Each row of a before or after table is a point. One or more steps were done to the points. Then noise was added and the rows were shuffled. The steps act on columns, c1 being the first. What was done? A step turns or swaps two columns, mirrors them in a line or flattens them onto one, adds a multiple of one to another, or multiplies or shifts one. Angles are multiples of 10 degrees, from the lower column toward the higher: turns from -170 to 170, lines from 10 to 170 but not 90. Use the fewest steps. Two steps may share a column if one is a turn and the other turns, adds or multiplies; they go together, in the order done. Otherwise the lowest column goes first.
In the rows, 128 means zero.

Before (14 x 2):
[[ 89 143]
 [128 133]
 [173 103]
 [ 97 143]
 [ 98 154]
 [107 136]
 [120 131]
 [182 101]
 [162 132]
 [ 99 132]
 [ 90 141]
 [ 97 127]
 [ 93 129]
 [167 130]]
After (14 x 2):
[[ 87 116]
 [ 77 115]
 [185  70]
 [ 87 122]
 [ 87  95]
 [ 92 104]
 [ 99 103]
 [119  99]
 [133 103]
 [172 102]
 [195  72]
 [176 103]
 [ 84  98]
 [ 81 109]]
Steps: multiply c1 by 1.3; shift c2 by -30

Before (10 x 6):
[[132  84  88 116 114 138]
 [143 116 146 109 136  35]
 [118 123 118 136 112 156]
 [146 182 136 118 127 118]
 [211 113 151 113 160  94]
 [174 125 135 140 130 115]
 [141 161 106 125 159  78]
 [114 148 156 123  98  77]
 [150 107  90 141  65 101]
 [153 121  84 100 124 124]]
After (10 x 6):
[[ 79 157 139 117 189 106]
 [116 114 175 103 157 109]
 [ 86 151  87 113 128 123]
 [111 172 132 103 161 145]
 [ 66 109 165 118 191 188]
 [ 35 114 102 117 167 133]
 [156 127 132 137 143 127]
 [ 94 114 161 149  93 104]
 [134  84 162 132 144 100]
 [100 132 156 142 160 157]]
Steps: turn c1 and c6 by -110 degrees; turn c3 and c6 by 130 degrees; turn c2 and c4 by -20 degrees; shift c5 by 30

Before (14 x 9):
[[124 111 128 114 114 152 114  84  95]
 [100 131 104 134 169 134 140  80 130]
 [ 91 127  87 148 117 125 119 108 159]
 [131  97 124 152 113 176  75 142 164]
 [158 175 130  95 113 121 111 112  56]
 [185 158  78 153  81 170 125 126 117]
 [178 130  50 111  71 134 115  96  90]
 [133 148  99 107 121 169 130 142  63]
 [ 85 144 107  78  88 139 155 100 144]
 [135 190  60  98  92 141 117 137  89]
 [121  94 131 146 174 124 154 120 110]
 [184 137  86 110 146 158 115  97 160]
 [131 151  77 118 114 178 153  96  98]
 [ 88 117  98 122 124  96 126 111 101]]
After (14 x 9):
[[136 115 101 108 116 155 130 169  82]
 [ 88 127  88 151 115 126 121  92 147]
 [100 125  98 134 167 134 145  81 107]
 [186 113  77 156  80 147 125 127 121]
 [185 115  87 110 147 143 119  84 138]
 [123 121 131 153 172 142 153 132 105]
 [ 83 125 109  79  85 132 157  93 131]
 [179 127  48 109  72 133 113 117  82]
 [132 115  73 119 114 152 149 114  84]
 [158 145 131  98 119  97 110 153  58]
 [138 134  61  94  90 110 120 154  97]
 [121 110 128 113 116 156 113 107  77]
 [132  95 123 151 113 176  75 122 162]
 [ 86 143 102 119 119 108 123 127  99]]
Steps: flatten c2 and c6 onto the line at 120 degrees; turn c8 and c9 by 30 degrees

Before (9 x 12):
[[142 110 117 110 123 162  95 109 102 130 170 133]
 [114 119  95  85 160 153 136  97 114 154 120 130]
 [ 71 151  94 110 120 147 143 137  84 163 141 134]
 [106 103 108 151 125 121 115 106 125 100 150 154]
 [145 108  95 131 103 132 114 136 134 100 123 183]
 [111 131 154 142 101 110 113 147 156 105  87 159]
 [ 99 168  98 129 173 186 149 117  80 173 150 137]
 [129 131 119 162  89  77  84 126 148 125  75 168]
 [ 80 171 127 114 141 126 152 125  96 178 166 179]]
After (9 x 12):
[[ 92 151 168 138 209 105 141 117  83 100 143 133]
 [ 93 133 127 115 113 187 113 167 148 119  76 168]
 [147 119 160 161 144  90 101 109 113  99 120 130]
 [114 108 107 124  70 126 130 143 134  91 121 183]
 [ 96 131  99 120 135 149 140 148 154 151  89 160]
 [113 103 106 107 107 141 103 133 127 104 150 153]
 [131 112 132 134  87  91 100 152 102 118 171 134]
 [152 168 178 107 236  73 126 105  80 106 149 137]
 [114 171 177 142 241 127 133 103  97 137 165 181]]
Steps: turn c1 and c5 by -60 degrees; add 1.5 times c2 to c5; mirror c3 and c10 in the line at 50 degrees; turn c4 and c6 by 160 degrees; turn c7 and c8 by -70 degrees
